Every row gives one point. Each copy is the shape, with its points in the same order, turned, moved and blurred by noise. Say if it was mirrored as well.
In the rows, zero is written as 128.

Shape, 8 rows:
[[113  96]
 [178  77]
 [168 156]
 [ 99 120]
 [113 182]
 [143 119]
 [ 53 115]
 [102 146]]
Copy 1 (8 x 2):
[[148  95]
 [214 117]
 [155 176]
 [127 101]
 [ 96 160]
 [154 124]
 [ 85  72]
 [107 126]]
Copy 1 is: only turned
Copy 2:
[[158  81]
 [226  90]
 [184 161]
 [133  99]
 [125 159]
 [177 114]
 [ 95  75]
 [126 122]]
Copy 2 is: only turned
Copy 3:
[[149  92]
 [210  96]
 [163 160]
 [127 100]
 [108 163]
 [152 122]
 [ 77  73]
 [109 132]]
Copy 3 is: only turned

Shape, 9 rows:
[[149 198  98 120]
 [ 81 152 100 130]
 [ 79 133 122 141]
 [129 112 160 151]
 [136  90 105 132]
 [144 157 122 110]
 [141 233 165 115]
 [130 162 147 185]
 [ 67 177  56 113]]
Copy 1:
[[191 158  92 115]
 [116 145  81 141]
 [101 140 107 152]
 [127 123 164 151]
 [134  76 124 150]
 [162 130 120 111]
 [182 213 140  91]
 [158 168 147 177]
 [124 153  29 131]]
Copy 1 is: only turned
Copy 2, 9 rows:
[[ 85 134  50 125]
 [ 61 140 135 127]
 [ 81 110 149 135]
 [134  91 139 132]
 [143 145 132 143]
 [119 127  83 111]
 [ 79  66  28  96]
 [110  71 105 175]
 [ 30 171 116 126]]
Copy 2 is: mirrored
Copy 3, 9 rows:
[[141 186  69 168]
 [ 87 133  87 129]
 [ 85 125 110 124]
 [126 127 165 133]
 [151 104 118 104]
 [140 170 106 138]
 [108 231 122 193]
 [118 134 141 188]
 [ 82 142  28 128]]
Copy 3 is: only turned

Shape:
[[113 172  98 197 114 204]
 [120 149  72 130 111 169]
 [ 93  84 152  97 106 107]
 [188  81 152  98 134 167]
 [185 103 108  98 159 124]
 [175 100 157 189  74 128]
 [ 80  83  85 179 136 145]
 [176  87 124 130 112 123]
 [114 104 153 190  55 109]
 [138  89 121 169  90 155]
 [188 186 128 138 116 186]
 [ 79  97  73  83 107 152]]
Copy 1:
[[129 141 107 198 159 186]
 [143 156  90 114 130 188]
 [101  79 134  54  75 155]
 [197  96 140  66 142 115]
 [163 139 106  67 134  99]
 [157  32 105 159 121 124]
 [ 60  95  97 106 167 177]
 [158  88  84  79 124 115]
 [106  25  96 150  89 155]
 [127  70 100 127 146 165]
 [185 151 120 166 125 128]
 [117 137 101  58 108 217]]
Copy 1 is: only turned
Copy 2 (12 x 6):
[[168 134 107 212 158 167]
 [134 142  72 156 134 132]
 [ 67 119 164  92 116 130]
 [157 101 112  46 131 139]
 [139 101 104  82 135  74]
 [181  99 168 137  59 154]
 [ 84  64 113 188 144 137]
 [153  99 124 104  95 113]
 [126 110 181 170  51 164]
 [136  91 122 142  89 166]
 [209 168 115 124 150 125]
 [ 58 136  73 122 125 130]]
Copy 2 is: only turned
Copy 3 (12 x 6):
[[ 54 132  95 206  99 138]
 [ 81 138 121 155  92  81]
 [120 159 157  70 145 143]
 [186  97 163 139 122 134]
 [182 112 139 135 158  93]
 [157 141  73 136 128 191]
 [ 51 101  92 116 150 114]
 [168 119 110 126 142 130]
 [106 174  67 103 129 183]
 [118 109  91 125 111 150]
 [148 146 120 226 101 119]
 [ 95 123 147  90  97  69]]
Copy 3 is: mirrored

Shape, 14 rows:
[[122 126 182 102 192  39  96 182  91]
 [136 169 148 100  80 155  86 175 164]
 [137 138 139  87 186 147 179 189 143]
 [143 141 175 121 184 149  96 178 138]
 [143  99 112  88  49 151  97 114 212]
 [157 153 120  95 138 110  99 162 180]
 [139 130 142  90 184 152 144  90 181]
 [158  95 109 122 179  77  93 178  91]
 [123 121 103  93 156 119  90 171  97]
 [122 179 123 172 136 144 160 164 124]
 [174 159 137  96 185 130 182  60  91]
 [148 121 212  83 145 155 112 189 181]
 [175 104 109 103 158  96  96 184 111]
 [147 111  96  92 180 150  94 190  95]]
Copy 1:
[[150 115 153 128 175  62  16 182 114]
 [123 182 175 173  90 179  96 146  99]
 [ 98 104  96 124 146 181  57 189 112]
 [158 124 162 130 153 173  76 188 131]
 [ 97 117 175 223  27 158 135 119 120]
 [135 143 131 200 113 142  99 179 108]
 [105  73 128 176 151 175 129 141 134]
 [188  92 118 130 105  87  48 173 118]
 [171 122 112 142 106 131  42 132 127]
 [122 169 104  84 119 156 137 158 122]
 [129  54  97 116 183 144 148 115  63]
 [101 119 201 157 131 196  61 197 109]
 [182 101 123 149  93 112  56 183  93]
 [192 106  99 131 100 162  38 153 118]]
Copy 1 is: mirrored
Copy 2:
[[189 136 147 140 198  66 117 188 174]
 [ 96 178 139 130 108 191  94 172 132]
 [ 85 103 141 151 143 114 171 181 107]
 [135 157 142 121 144 138 180 180 146]
 [129 151 165 126  67 212  82 102  90]
 [132 124 148 151 149 182 121 147 137]
 [112 111 182 129 132 143 179  87 139]
 [193 112  94 134 191 118 125 165 113]
 [149 113 111  91 172 137 119 164 116]
 [ 89 126  67 140 102 127 148 151 161]
 [ 74 124 119 130 187  90 167  45 141]
 [120 188 196 143 122 142 165 185 118]
 [170 128 108 142 191 145 127 164 103]
 [137 108 103  96 189 148 157 179  90]]
Copy 2 is: mirrored
Copy 3:
[[ 99 172 107  76 123  90 122 201  64]
 [166 135 136 139 141 179 113 172 187]
 [173 186  86 141 150 139 198 138 104]
 [162 131  72 112 120 154 140 166 105]
 [166  95 200 163 136 164 117  98 186]
 [174 121 134 136 169 123 124 155 137]
 [151 118  85 132 163 135 152  66 118]
 [120 133 123 165 111  94 139 196  52]
 [107 142 120 167 148 146 138 183  92]
 [131 157  56 169 118 109 160 162 180]
 [120 190  50 176 146  94 104  56  96]
 [197 146 111  71 121 181 149 146 125]
 [152 134 130 170 114 116 125 185  71]
 [128 135 108 187 136 165 153 179  66]]
Copy 3 is: mirrored
Copy 4, 14 rows:
[[132 107 202  77 149  72 110 195 162]
 [176 145  81  49 122 108 115 144  71]
 [162 119 106 135 171 126 175 208 119]
 [125 152 128 100 141 121  98 215 105]
 [175 155  62  24 133 172 134  77 114]
 [169 174 100  74 146 102 124 152 135]
 [175 189 137 132 167 177 147 151 130]
 [ 88 130 137  98 136  75 123 168 179]
 [ 98 150 134  82 133  81 153 160 124]
 [153 122  96 158 152  86 114 137  79]
 [175 160 172 197  86 146 164 148 152]
 [173 120 110  52 140 159 117 223 100]
 [103 131 109  88 126  75 135 169 174]
 [ 77 158 110  97 130  94 169 190 128]]
Copy 4 is: mirrored
